Each row is a point. Two turns around zero, p and q, are shown by what they do to some points. Write where each new point lands after one turn and then the other. Backwards means that the second turn is done in reverse. Each puzzle has new turns, and all numbers are rounded.

Turn p:
0.000	-0.017	0.009 -> 0.010	0.011	0.013
-0.020	0.007	-0.010 -> -0.001	-0.023	0.004
0.027	0.012	0.055 -> -0.039	0.047	0.013
-0.007	-0.002	-0.054 -> 0.030	-0.034	-0.030
Turn q:
0.045	-0.044	-0.027 -> 0.040	-0.038	-0.040
-0.004	0.020	0.021 -> -0.009	0.004	0.027
-0.027	0.035	0.001 -> -0.014	0.037	0.021
-0.014	-0.011	0.005 -> -0.017	-0.002	-0.008
Where do these land?
p, then q: 0.022	-0.030	-0.016 -> 0.039	0.000	0.012
q, then p backwards: -0.013	-0.020	0.007 -> 0.001	0.025	-0.003
p, then q: -0.035	0.029	-0.004 -> -0.032	-0.017	-0.027
p, then q: 0.017	0.048	0.039 -> -0.043	0.048	-0.003
p, then q: 0.009	-0.027	-0.026 -> 0.036	-0.012	0.001

Turn p:
-0.016	0.039	-0.017	0.053 -> -0.055	0.003	0.001	0.043
-0.029	-0.023	0.034	-0.042 -> 0.024	0.038	0.002	-0.047
0.018	-0.021	-0.022	0.001 -> 0.005	-0.033	-0.011	-0.007
0.029	-0.022	0.017	0.002 -> 0.017	-0.022	0.026	-0.012
-0.001	0.026	-0.011	-0.014 -> 0.009	0.013	-0.017	0.022
Turn q:
0.007	-0.032	0.039	0.042 -> -0.012	-0.054	0.032	-0.017
-0.049	-0.023	-0.027	0.018 -> -0.057	0.012	-0.009	-0.022
0.040	0.008	-0.019	0.019 -> 0.004	-0.023	-0.013	0.041
-0.010	0.043	0.016	-0.042 -> 0.038	0.048	0.015	0.000
0.009	0.004	-0.004	-0.028 -> 0.022	0.012	-0.016	-0.002
0.003	-0.001	-0.005	-0.009 -> 0.005	0.003	-0.009	-0.001
Where do these land?
q, then p: 0.017	0.042	0.010	0.001 -> -0.009	-0.010	0.039	0.022
p, then q backwards: -0.017	-0.020	0.000	-0.033 -> -0.009	-0.017	0.003	-0.038
q, then p backwards: 0.015	0.051	0.017	0.015 -> 0.031	0.037	0.031	0.007
p, then q: -0.004	-0.016	-0.030	-0.009 -> -0.010	0.004	-0.034	-0.003
p, then q: 0.002	-0.025	0.004	-0.034 -> 0.032	0.000	-0.027	0.008
q, then p backwards: -0.042	-0.032	-0.007	-0.006 -> -0.043	-0.032	-0.001	0.008
q, then p backwards: 0.029	0.001	0.006	0.065 -> 0.043	0.008	-0.015	0.054

Turn p:
0.003	-0.015	-0.002	0.027 -> -0.012	0.009	0.024	0.012
-0.030	0.050	0.004	0.002 -> -0.018	0.029	-0.044	-0.018
-0.016	0.001	-0.046	0.028 -> -0.047	0.001	0.021	-0.023
0.017	-0.039	0.033	-0.038 -> 0.061	-0.018	0.013	0.012
0.026	0.002	0.012	-0.019 -> 0.017	-0.021	-0.013	0.017
Turn q:
-0.012	0.081	-0.023	-0.011 -> -0.032	0.015	0.063	0.046
0.013	-0.021	0.026	-0.030 -> 0.013	0.008	0.003	-0.044
0.008	-0.021	0.019	0.021 -> -0.009	-0.008	-0.030	-0.015
0.009	-0.019	-0.027	0.020 -> 0.014	-0.029	-0.017	0.016
-0.019	-0.019	0.005	0.000 -> 0.013	0.015	-0.018	-0.001
Where do these land?
q, then p: 0.014	-0.033	0.013	0.034 -> -0.011	-0.028	0.024	-0.033
p, then q backwards: -0.002	0.006	-0.007	0.010 -> 0.000	0.009	0.009	0.005
q, then p: 0.019	0.018	0.005	0.012 -> 0.013	0.018	0.012	-0.015
q, then p: 0.008	0.006	-0.030	0.022 -> -0.007	0.011	0.035	0.010
q, then p: -0.029	-0.001	0.024	0.016 -> -0.030	0.002	-0.019	-0.021
q, then p: -0.011	0.005	-0.005	-0.094 -> 0.041	-0.011	-0.061	0.059

Turn p:
0.027	-0.005	0.019	0.031	0.025	0.033 -> 0.010	-0.001	0.038	0.043	-0.016	0.013
0.026	-0.019	-0.010	0.003	-0.006	0.035 -> 0.013	-0.005	0.015	0.017	0.014	0.039
-0.012	-0.005	-0.001	-0.003	0.006	0.032 -> 0.020	0.009	0.008	-0.004	-0.015	0.022
-0.022	0.027	0.037	-0.044	-0.029	-0.044 -> -0.030	-0.035	-0.010	-0.061	-0.009	-0.036
0.017	-0.059	0.009	0.031	-0.013	0.020 -> -0.008	-0.019	-0.015	0.047	-0.010	0.049
-0.013	0.048	-0.030	0.005	-0.014	-0.036 -> 0.017	0.006	-0.021	-0.017	0.030	-0.054
-0.025	-0.019	-0.001	0.006	0.018	0.009 -> 0.002	0.022	-0.012	0.005	-0.026	0.012
0.003	0.033	-0.023	-0.029	0.013	-0.048 -> -0.023	0.023	-0.001	-0.030	0.033	-0.044
Turn q:
0.019	-0.029	-0.042	-0.046	-0.029	-0.023 -> 0.046	0.016	-0.033	-0.001	-0.038	-0.038
-0.004	0.023	-0.011	0.012	0.040	0.026 -> 0.009	-0.028	0.039	-0.002	0.009	0.024
-0.009	0.030	0.022	0.012	0.043	-0.007 -> 0.001	0.003	0.033	0.002	0.042	0.026
-0.030	-0.033	0.011	0.038	0.020	-0.018 -> -0.013	-0.030	-0.030	0.011	0.046	0.003
0.010	-0.047	-0.012	-0.045	0.028	0.028 -> 0.027	-0.027	0.019	0.036	-0.014	-0.052
0.038	0.027	0.005	0.030	-0.012	-0.032 -> 0.000	0.036	-0.018	0.009	-0.005	0.051
-0.019	0.023	0.012	0.009	-0.032	-0.015 -> -0.022	0.022	-0.014	-0.033	0.005	0.008
-0.018	0.029	0.024	-0.022	-0.030	0.025 -> -0.033	0.021	0.027	-0.032	-0.013	-0.018
0.012	-0.023	-0.008	0.013	-0.027	0.014 -> -0.015	-0.012	-0.023	0.009	-0.029	-0.003
Where do these land?
q, then p: -0.019	0.024	-0.004	0.048	0.013	0.016 -> 0.007	0.016	0.008	-0.011	-0.032	0.047
p, then q: 0.029	-0.031	-0.023	0.014	0.022	0.013 -> -0.025	-0.025	0.024	-0.004	0.008	0.035
p, then q backwards: -0.001	0.013	-0.011	0.005	0.022	-0.024 -> -0.003	-0.009	0.024	-0.023	-0.011	-0.008
q, then p: -0.014	-0.063	0.001	-0.048	-0.036	-0.029 -> -0.026	0.019	-0.040	0.005	0.057	-0.052
p, then q: -0.008	0.000	0.037	0.043	0.018	-0.016 -> -0.022	0.007	-0.054	-0.015	0.003	0.015
q, then p: 0.023	0.000	-0.001	0.038	-0.024	0.000 -> 0.043	0.003	-0.017	-0.004	0.002	0.019
p, then q: -0.002	0.014	0.006	-0.052	-0.010	0.014 -> 0.004	0.016	0.030	0.008	-0.002	-0.044
p, then q backwards: -0.010	0.042	-0.005	-0.048	-0.005	0.025 -> -0.036	0.047	-0.025	-0.027	0.005	-0.003
